Every row gives one point. Each copy is the shape, with its points in the same order, turned, moved and blurred by noise. Is it also mirrored, or only turned?
In the rows, zero is written as 128.

Shape:
[[160 143]
 [ 48 135]
 [129 156]
 [143 160]
 [144 108]
 [ 47  88]
 [145 151]]
Copy 1, 7 rows:
[[ 78 134]
 [192 136]
 [109 151]
 [ 94 154]
 [ 98 101]
 [196  90]
 [ 95 143]]
Copy 1 is: mirrored
Copy 2, 7 rows:
[[134 118]
 [156 224]
 [159 146]
 [146 139]
 [102 146]
 [118 246]
 [143 133]]
Copy 2 is: only turned

Shape, 6 rows:
[[194 103 135]
 [110  83 105]
 [121 108  56]
 [ 94 182 159]
 [104 167 164]
 [114 136  63]]
Copy 1 (6 x 3):
[[162 162  97]
 [150  73 123]
 [113  66  80]
 [ 64 128 182]
 [ 86 131 176]
 [ 87  77  91]]
Copy 1 is: only turned
Copy 2 (6 x 3):
[[ 82 130  53]
 [102  79 133]
 [144  64 119]
 [140 184 166]
 [118 177 154]
 [162  80 129]]
Copy 2 is: mirrored

Shape, 8 rows:
[[120  68 157]
 [185  80 176]
 [122 149 182]
 [ 54 146 110]
 [ 78 150 110]
 [ 82 134 103]
 [125 114 187]
 [169  76 156]]
Copy 1, 8 rows:
[[131 142 177]
 [143 207 159]
 [191 136 110]
 [140  59  93]
 [142  78  96]
 [116  80 109]
 [182 152 145]
 [126 189 162]]
Copy 1 is: mirrored
Copy 2 (8 x 3):
[[164  67 159]
 [206  93  99]
 [179 152 164]
 [ 78 142 185]
 [ 91 141 171]
 [ 91 136 166]
 [194 119 163]
 [178  81 113]]
Copy 2 is: only turned
Copy 3 (8 x 3):
[[128  86 173]
 [191 110 169]
 [146  93  88]
 [ 51 123  97]
 [ 71 137 102]
 [ 72 140 118]
 [146  80 123]
 [170 115 175]]
Copy 3 is: mirrored
Copy 4:
[[188 155 152]
 [143 199 183]
 [122 107 182]
 [148  64  98]
 [132  79 103]
 [142  93  96]
 [149 129 186]
 [153 189 161]]
Copy 4 is: only turned

Shape, 8 rows:
[[136 143 142 182]
 [186  78 178 179]
 [124 160 138 115]
 [121 145 100 147]
 [180  99 198 139]
 [104 146 196 185]
 [103 127  93  90]
 [200 105  85 110]]
Copy 1 (8 x 4):
[[141 132 154  80]
 [161 191  94  62]
 [103  95 124 116]
 [109 127 164 125]
 [146 155  66  67]
 [185  94 135  72]
 [ 94 116 129 174]
 [ 57 191 112 120]]
Copy 1 is: only turned
Copy 2, 8 rows:
[[141  58 117 102]
 [173  31  69 155]
 [142 125 144 111]
 [104 106 139 106]
 [199  77 100 155]
 [186  74  99  60]
 [ 91 163 129 132]
 [101  84 139 204]]
Copy 2 is: only turned

Shape (10 x 4):
[[130 107 175 106]
 [188 105 104 130]
 [ 95  91 166 163]
 [104  92 171 173]
 [105 114 142 141]
 [145 158  57  48]
 [201 138 100 167]
 [111 146  98  58]
 [113 140 185 135]
 [186 106  79 158]]
Copy 1, 10 rows:
[[ 84 105 129 149]
 [130  64 106  88]
 [124 105 117 192]
 [129  87 124 198]
 [130 116 121 155]
 [125 159 110  31]
 [161  40 142  86]
 [110 168 112  78]
 [105 113 163 168]
 [162  52  99  86]]
Copy 1 is: only turned
Copy 2:
[[106 137 162 131]
 [183 113 162  89]
 [101  72 191 157]
 [ 98  71 195 144]
 [119  89 151 151]
 [203 159  61 139]
 [177  84 143  58]
 [154 150  92 161]
 [ 81 104 154 126]
 [206  77 154  83]]
Copy 2 is: mirrored

Shape (11 x 6):
[[162  64 154 110 169 137]
 [139  99 200  94 179 107]
 [168 178 145  91 125 212]
 [100 174 111 114 107 178]
 [109 161  67 168 185  99]
 [197  72 195 145 163 119]
 [135 201  63 124  90 114]
 [111 164  68 115 110 149]
 [118 163  62 118 142 148]
 [130 152 156 157  98 161]
 [131 154 102 116  94 175]]
Copy 1 (11 x 6):
[[149  92 128 158 171 137]
 [112 103  83 166 206 124]
 [104 108 159  46 176 193]
 [ 76 117 137  54 104 150]
 [108 104 134  72 101  30]
 [155 130 140 173 208 122]
 [129 167 114  14 100 105]
 [115 115 123  48  86 122]
 [116  93 131  43 101 108]
 [ 85 159 164 105 141 150]
 [112 128 142  56 108 161]]
Copy 1 is: mirrored
Copy 2:
[[161 163 164 125 114  98]
 [166 198 108 137  84  98]
 [108 126  69  52 168 102]
 [ 97  89  72  92 126 162]
 [ 66  77 113 193  88 111]
 [146 215 164 147 148  92]
 [100  51  56 167 164 148]
 [106  54  89 126 130 149]
 [ 97  55 100 130 118 122]
 [ 88 149  96 113 155 166]
 [108  88  95  95 158 152]]
Copy 2 is: only turned
Copy 3:
[[101  72  87 131 151  90]
 [163  77  66 160 134  82]
 [151 185 156 104 171  73]
 [129 185 174 159 126 117]
 [ 67 185  81 169  68 139]
 [131  55  61  84 133 105]
 [111 220 131 158 140 187]
 [ 91 192 155 170 134 141]
 [ 78 196 133 169 128 125]
 [149 141 155 107 108 136]
 [112 172 170 138 149 132]]
Copy 3 is: mirrored
Copy 4, 11 rows:
[[112 101  91  59 119 104]
 [111 128  59 101 115  65]
 [191  94 145 117  41  89]
 [196 148 164 144  95 114]
 [142 201  95 129 104 196]
 [ 55 112  92  50  81  80]
 [148 145 165 195  88 171]
 [180 140 158 154 111 163]
 [177 138 131 131 100 164]
 [132 162 178 121  82  86]
 [178 119 179 130  92 118]]
Copy 4 is: mirrored

Shape, 9 rows:
[[124 130 102 105 104 132]
 [119 163 165 121 110  91]
 [167 164 132  92 137 116]
 [199 133 161 189  67 151]
 [131 180 168  89  83  39]
 [162  97 118 143 159 140]
 [165 148  86 141 148 131]
 [151 143 109 145 165 188]
 [162 128  81 192 160 176]]
Copy 1 (9 x 6):
[[132 156 132 101  89 122]
 [126 104 132 158 125  96]
 [ 93 148 147 113 147  94]
 [144 163 249 172 115 124]
 [105  84 123 158 106  35]
 [116 136 174  89 134 173]
 [ 74 162 155 116 124 156]
 [116 187 150 114 161 173]
 [ 96 194 184 126 123 217]]
Copy 1 is: mirrored
Copy 2, 9 rows:
[[163 143 131 170 108 137]
 [ 96  98 133 151 127 150]
 [113 156 123 120 136 157]
 [116 103 157  87  52  79]
 [ 49 115 158 186 124 188]
 [164 157 137 120 143  79]
 [170 157 162 109 135 139]
 [187 136 110  82 138 112]
 [209 131 156  79 133  92]]
Copy 2 is: only turned

Shape, 13 rows:
[[184 101 175 166 190 144  62 142]
 [160  97 135  88 164 144 111 124]
 [142 107 167 194 182 125 141 165]
 [ 94  98 175 135 188  82  62 158]
 [ 88 127  98 115 147 153 143 118]
 [137 203 179  87 169  93 112 139]
 [173 135  69  97 162 160 148 161]
 [122 151 120 121  74 107  38 101]
 [ 83 133 180 147 129 109 126 159]
 [ 73 188 119 128 149  70 141  80]
 [ 90 186 170 157 190 156 140 115]
 [111 107  97 139 151 162  74 169]
 [121 199 103 185 114  67 134  66]]
Copy 1 (13 x 8):
[[ 65  24 155 167 153 116 112 153]
 [ 68 108 163 129 127 116 143 115]
 [112  82 131 170 153 137  56 160]
 [111  83 202 169 145 142 135 217]
 [130 140 117 119  97 144 147 141]
 [118 120 163 122 141  29 132 191]
 [ 76 150  96 166 127 101 149  93]
 [183  58 182 142 117  91 206 127]
 [163 107 173 151 104 115  92 181]
 [190 144 126  85 159 105 155 193]
 [130  95  96  99 106 100  94 206]
 [109  88 128 193  90 147 161 146]
 [228  98 104 100 188  95 147 145]]
Copy 1 is: mirrored
Copy 2:
[[173  98 136  74  82 197 131 167]
 [151 104  91 124 151 178 100 130]
 [129 127 115  81  61 178 149  96]
 [ 78 122  91  85  72 191  99 183]
 [ 98  94  97 152 128 126  92  84]
 [ 95  79  48  81 141 128 171 168]
 [136  77  96 171 162 188 153  81]
 [ 79 111 168 135 166 114 121 200]
 [ 87 149  88 109  83 120 139 135]
 [ 28  74  96  80 147  93 123 104]
 [114  57  78  92  76  92 138 107]
 [112  96 133 175  87 174 104 137]
 [ 39  77 167  68 157  91 158  97]]
Copy 2 is: mirrored
Copy 3:
[[101 160 128 242  99 192 132 150]
 [104 150  89 166  87 131 111 144]
 [116 118 126 214 136 152 170 105]
 [ 56 139 147 229 126 162  93  78]
 [124 108 149 134  89  92 110 137]
 [102 232 152 170 129 114 109  82]
 [114 157  97 116  55 124 167 121]
 [ 95 170 192 126 139 192  51 161]
 [130 126 143 191 173 134 101  77]
 [ 76 170 211 137 149  66 111 132]
 [150 151 195 210 107  73 139 123]
 [109 113 144 147  61 182 100 109]
 [ 85 194 227 121 170 121 150 182]]
Copy 3 is: only turned

Shape, 11 rows:
[[110 119 151 133 116 142 186  87]
 [119 142 150 115 157 124  91 183]
 [120 122  78 185  61 137 141  65]
 [125 180 123  93  87 172 140 159]
 [112 102 159 176 154  64  96 179]
 [161 192  83 104 132 152 183 158]
 [129  88 156 212 161 144  91 121]
 [118  83 102 141  90 160 146  81]
 [145 219 196 117 190  79  78 172]
 [ 64  83  76 165 135 146 123  77]
 [180 150 163  98 172  83  79 158]]
Copy 1, 11 rows:
[[151 120 116 188 134  88 142 124]
 [150 118 144  90 144 184 103 122]
 [ 73 174 165 181 133  76 174 127]
 [117 174  97 141 104 150  80 116]
 [149 107 187 104 192 197 156 151]
 [132 178  69 125  62 154 146 104]
 [ 92  66 172 120 184 140 166  98]
 [101 149 130 148 158  54 146 117]
 [161  65 162  99  75 238  90 162]
 [127 146 191 127 162  55 164  79]
 [139  79 130  66 112 184 121 186]]
Copy 1 is: mirrored
Copy 2 (11 x 8):
[[117 101 103 202 125 130 103 190]
 [ 97 127 138 133 132 135 134  86]
 [155  99  50 121  94 126  53 198]
 [ 66 165 138 129  87 134  98 167]
 [117  88  73 142 171 158 117  55]
 [113 187 176 125 141 150  89 183]
 [157  25 110 136 129 156  99 102]
 [142  86  82 136  99 122 116 210]
 [117 173 158 180 120 142 104  16]
 [149  58  82 121 136  65  93 176]
 [153 162 134 151 120 158 159  52]]
Copy 2 is: mirrored
Copy 3 (11 x 8):
[[ 65  91 116 145 140 156 136 161]
 [172 130 160 132 169 112 162 113]
 [ 80  92 112  53 128 195  80 124]
 [116  47 138 135 162 134 145  63]
 [181 186 134 111 147 158 175 157]
 [103  98 120 176 200 150  93  52]
 [109 180 191  75 159 154 145 171]
 [ 71  83 115  69 165 154 117 153]
 [195 174 169 195  99  87 139  77]
 [122  83 142  69 178 168  87 197]
 [166 181 127 148 143  63 136  99]]
Copy 3 is: mirrored

Shape (14 x 9):
[[142 115 134 129  45 113 103 102 163]
 [141 168 112 113  98 113 139 113 161]
 [119 160 110 126 121 126  73 140 138]
 [109  97 115 137 117 120 148 103 166]
 [ 75 105 110 111 146 143 138 107 130]
 [141 135 136 145 156 130 132 104  81]
 [142  94 128 108 150 132 152 124   7]
 [113  96 110 131 158 138 140 124 147]
 [ 84 108 187 133 139 100 139 117 138]
 [ 94 104 112 104 146 134 147 159 161]
 [ 99  90 130 177 159 122 110 106 167]
 [124  95 109 111 143  94 132 106 119]
 [125 130 132 106 157 126 138  97 150]
 [119 117 146 101 138 140 114 127 148]]
Copy 1, 14 rows:
[[194 186 150 189 137 100 131 134 113]
 [175 173 134 122 157 100 143 122 150]
 [178 126 132 112 114 118 154 121 106]
 [129 163 137 169 131  74 127 110 156]
 [114 104 154 151 132  91 127  94 161]
 [124 144 155 108  99 152  95 130 158]
 [ 78 121 181 140 114 214 108 147 180]
 [ 95 139 142 136 112  89 137 115 145]
 [117 137 118 151 146 109  67  90 113]
 [ 95 121 123 143 151  84 153 109 132]
 [116 150 125 141  74  65 103  95 125]
 [108 164 155 157 117 127 138  93 149]
 [128 156 160 113 140  93 117 102 145]
 [124 138 165 126 145 101 128 119 108]]
Copy 1 is: mirrored
Copy 2, 14 rows:
[[131 158 167 164 111 184 143 172 162]
 [112 135 144 113 151 150 156 165 143]
 [162 146 105 106 124 136 134 131 153]
 [ 96 144 139 139 101 161 134 145  88]
 [ 94 146  97 121  96 110 104 148 100]
 [108  90 134 124 106  99 111 103 144]
 [ 94 107 121 182 120  37  69  85 151]
 [115 131 107 139 107 130 118 127  85]
 [106 170 178  98  95 132  92 112 102]
 [118 160 101 131 145 131 114 135  69]
 [126 134 123 116  58 166 118 108  87]
 [ 99 141 135 145 106  96 144 122 109]
 [112 120 142 107 113 114 139 145  98]
 [147 141 144 120 123 115 104 150 103]]
Copy 2 is: mirrored
Copy 3 (14 x 9):
[[159  61 116 134 149 135  92 151 151]
 [132 130 146 107 122 147 106 145 167]
 [134 133 162 150 163 124 121  99 153]
 [115 115  97 119 161 176 125 151 122]
 [134 154  83 117 169 177 149 104 115]
 [121 168 108 101 162  88 122 119  99]
 [172 174  99  83 143  73 173 105  42]
 [ 97 137 113 110 171 166 153 126 104]
 [101 139  57 163 137 124 150 132 130]
 [108 130 123 130 137 187 176 113 119]
 [ 75 131 101 150 207 152 123 134 116]
 [139 148 115 116 172 140 159 157 110]
 [105 147 101  97 158 143 148 134 152]
 [114 119 106 121 153 132 161 107 147]]
Copy 3 is: mirrored

Shape:
[[216 137 121 146 204 174 178 143 207]
 [156 118 150 108 159 120 113 185 187]
 [ 58 147 136 148 136 135  95  72  94]
 [ 70  78  96 136 123 188 111 198 136]
 [193 158 107 168 130 139 139 168 176]
 [102  96  81 145 103 132 131 141 129]
 [ 70  91 102 124  78 163 150 158 188]
 [ 56 143 117 135 115 109  72  71 143]
 [ 52 188 148 113 111 137 110 115 110]
 [190 122 124  98 178 124 185 167 154]
 [ 96 131 163 114  88 157  81  71  98]
 [ 58  61 143 178  95 144 153 187 152]]
Copy 1, 12 rows:
[[ 98  91 163  62 162 170 201  55 154]
 [131 106 117 109 167 177 180 159 153]
 [ 83 125 146 153  96 115 106 189  44]
 [211 147 127 169 129 203 157 154  72]
 [132  97 127  75 101 180 152  98 165]
 [159 142 113 138 124 155  97 136 108]
 [212 164 171 134 134 159 119 169 123]
 [110 126 146 111 118 117  72 214  64]
 [130 122 136 136  80  87 148 209  83]
 [116 114 115 131 162 141 187  86 172]
 [114  75 171 181 105 116  93 190  78]
 [174 194 156 177 104 210 131 169 127]]
Copy 1 is: mirrored
Copy 2 (12 x 9):
[[200 137 122  65  47 152  78 169 128]
 [178 164 136  86 161 162 125 166 128]
 [102 103 138 174 121 150 192  74  74]
 [108 194 182 183 133 158 117 165 158]
 [194 129 103  97 104  93 119 179 144]
 [144 136 110 190 122 144 147 138 170]
 [148 125 136 210 164 165  80 158 156]
 [133 102 103 204 149 166 181 118  70]
 [110  79 168 162 151 130 186 137  84]
 [177 123 140  58  96 178 126 155 196]
 [ 67  86  96 157 152 133 156  97  79]
 [156 170 161 195 162 138  83  86 177]]
Copy 2 is: mirrored
Copy 3, 12 rows:
[[114 119 144 106 236 115 198  82 112]
 [135  97 183 152 166 105 115  71 122]
 [129 114 127 157 111 131 101 221 177]
 [129 207 203 214 144  88 108 142 150]
 [ 78 119 166 119 154 111 165 104  79]
 [111 192 134 179 104 122 124 135 128]
 [124 188 167 223  96  89 152 104 173]
 [102  98 107 198  86 143  89 184 182]
 [121  99 179 145  85 130 115 193 191]
 [154 146 168  86 170 142 134  60 114]
 [115 126 124 133  88  74  79 194 204]
 [181 175 160 231  92  74 152 141 124]]
Copy 3 is: mirrored

Shape:
[[115 195 115 119 243 172  71  97 192 128 109]
 [ 71  66  93 202 152  64 175 146 148 175 129]
 [148 125 196 132 118 159 115 168 124 112  95]
 [188 105 188 138  91  98 155 110 117 110  70]
 [162  85  92 113 151 137  80 153 134 127  87]
 [203 115 107  98 146 107 139 127 124 134 119]
 [177  57 140 128 178 151  97  87 154 150 127]
 [ 96 163 143 101 207 144  57  89 139  40 121]
 [132  63 123 181 179  70 193 193  92 183 166]
 [156 106 176 132 108  79 124 136  57 182  84]
 [130  99  97 102 140 168 141 108 106 165 145]
 [182  90 121 157  89  93 104 136 136 175 167]
 [124 121 167 114 162 109  92 126 131 116  73]
 [129 164 106 100 189 185  90 105 166  96  96]
 [180  73 125 228 112  98 149 140  64 160 108]]
Copy 1 (15 x 11):
[[124 211  99 217 108  25  84  97 153 139 158]
 [103 111 103 130  83 128 212  97 183  73  50]
 [113 103 178 115 171  80 105 133 106 139 122]
 [ 47 102 138  90 179 145  97 122  87 119 107]
 [ 70 107 141 169 144 104 134 146 183 148 161]
 [ 80 118  86 139 173 133 116 153 150 102 162]
 [ 79 131 108 205 196 115 121 126 168 148  95]
 [144 169 110 169  95  85  39  95 149 211 146]
 [136  62  67  95 153 103 199 127 194  65  68]
 [ 62 124 145  44 193 116 124 129 176 108 102]
 [118 170 107 148 166 124 165 182 163 139 116]
 [110 116 143 139 204 172 169 100 172  85 135]
 [ 81 131 145 129 128  87  74 114 157 141 113]
 [109 182 118 195 114  66  94 138 128 168 167]
 [ 63  85 105  74 194 129 214  84 148 127 104]]
Copy 1 is: mirrored
Copy 2, 15 rows:
[[174 184 109  95 196 100 115 159  26  91  65]
 [121  50 197 137 200 144 104  80 150 143 128]
 [155 112 133  85  97 102 167 208 137 114 127]
 [190  61  81  94  91 162 141 188 172 127 137]
 [132 122 129 157  95 128  90 178 105 109  97]
 [171 110  91 176 118 143 109 173 124 163 129]
 [100 107  87 126 146 150 107 186 115 145  47]
 [131 168 108  71 165 173 122 196  17  71 136]
 [125  29 206 167 179 115 123 133 139 220 146]
 [144  40 111  77  79  94  97 152 141 183 151]
 [ 97 140 112 142 150  96  93 171 150 160 132]
 [134 103 123 134  83 144 134 109 151 204  97]
 [153  81 112  85 121 131 118 168  80  96 119]
 [157 181 101 122 168 125 118 187  76  72 100]
 [159  53 187 108 104 153  76 167 191 198 110]]
Copy 2 is: mirrored

Shape, 15 rows:
[[126 141 138 141 134  70  95  98 110  65 121]
 [182 129  73 163 154 157 170 152 152 175  70]
 [102 106 109  91  58 113 120 107 141 149  95]
 [129 134 129  73  72 126  92 130 182 153 155]
 [135 140 101 173  97 170 182 202 185 134  91]
 [120 123 167 118 120 107  89  81 111 145 171]
 [180 144 144 197 140  64 140 153 116  68 167]
 [218 171 207  94 119  94 136 191 154  93 123]
 [187 177  77 173  83 155 163 156 110 159  94]
 [129  90 181 142  90 126  84  76 101  99 134]
 [147 131 160 191 150  65 177 171  83 101 125]
 [108 139 190 156 110  43  47 106  81 158 144]
 [156 121 154 126 133  81 137 121  58  98 170]
 [146 136 117 144  70 132 209  92 209 131  99]
 [116 181 187 153 158  88 128 118  75  79 152]]
Copy 1:
[[110 190 128 144  80 172  90 137 138 182  84]
 [184 134 108 171 162 172 191 189 119  84 177]
 [153 168 179 104  71 129 187 121 120 126 145]
 [110 147 156 104  95  77 152 132 114 161 175]
 [196 116 102 168 105 118 156 174 159  67 190]
 [ 77 139 131 137 101 126 139  84  88 182  95]
 [117 210  37 181 120 142  75 146 144 139 113]
 [107 178 113 128 167 134  58 114 163 152 216]
 [193 172 113 220 123 144 151 158  91 109 192]
 [ 58 153 135 151  58 168 129  82 126 138 113]
 [161 189  60 186 148 150  97 107 173 105 100]
 [106 169 117 177  99 127 146  47 144 224  90]
 [ 98 200 119 168 127 146  88 108 105 133  82]
 [198 146  97  81  62 155 142 149 101  99 191]
 [124 151 106 177 111 164  44 103 128 165  69]]
Copy 1 is: mirrored
Copy 2, 15 rows:
[[117  49  89 125 138 160 143 112 177 114 150]
 [175 185 101 150 172 131 133 145 119 182  79]
 [108 105 114 180  85 164 104 117  77  98 113]
 [108 120 168 113  81 136  98  82  89 131 124]
 [166 200  94 141  82 114 149 112 154 148  52]
 [103  88 124  95 124 132 115 139 119  98 192]
 [159 115 102  76 163 170 154  96 233 109 150]
 [179 118 134  68  76 213 160  70 171 195 149]
 [173 199  54 146 150 136 103  79 126 153 109]
 [117  74  85 112 113 142 175 115 104  75 177]
 [165 150  84 122 141 191 153 148 228 110 161]
 [157  51 121 128 115 127  98 126 155  79 239]
 [103 119 100 102 157 193 145 121 170 111 201]
 [152 151  85  91  95 176 105 137  98 106  41]
 [109  89  58  74 114 149 133 145 210 130 195]]
Copy 2 is: mirrored
Copy 3 (15 x 11):
[[ 82  73 118  59 165 128 126 140 108 147 169]
 [165 142 110 199 163 105 150 168  39 138 145]
 [ 78 129 154 121  93 103 181 165 128 113 112]
 [ 95 111 107 129  76 122 137 130 132 121  64]
 [137 206 132 179 121 123 129 140  60 198 125]
 [116  79 116  96 141 150 129 114 159  80 136]
 [160 104 100  70 143 164  67 128  70 168 200]
 [159 107 132  78 149 123  30 148  69 155  62]
 [142 169 102 173 144 170 128 216  62 146 141]
 [ 66 111 157  87 151 137  94 137 154  86 164]
 [190 109 156  68 159 157 100 139  76 178 193]
 [106  36 169  65 159 218 150 110 124  97 135]
 [168  73 122  67 144 145  90 167 144 130 176]
 [126 220  97 113 110  88 154 139  57 113 130]
 [146  90 113  40 196 168 103 127 145 163 160]]
Copy 3 is: only turned
Copy 4, 15 rows:
[[115 117 151  84 157 145 109  66 164 133 151]
 [145 107 105 201 151 134 128 182 131 184  97]
 [100  49 130 155 109  68 136  95 139 102 118]
 [110  38  78 126 106 109 127  62 106 115  87]
 [ 84  65 124 174 170 148 178 167  79 175  70]
 [104 101 100 111 106  99  74  44 117 141 152]
 [119 164 148 107 173 185 140  48 117 189 117]
 [117  69 139 106  79 229 129  62 131 200  70]
 [178 105 170 176 150 125 138 153  80 169  82]
 [ 72 111 151 111 129  99  41  48 137 135 121]
 [ 92 161 174 126 139 164 154  99 123 218 155]
 [121 117 137  46 103  55  95  31 141 189 155]
 [111 166 152 121  96 154 107  50 116 147 156]
 [ 99  19 126 227 175 141 147  85 120 158 115]
 [107 123 164  69 137 170 100  79 107 174 190]]
Copy 4 is: only turned
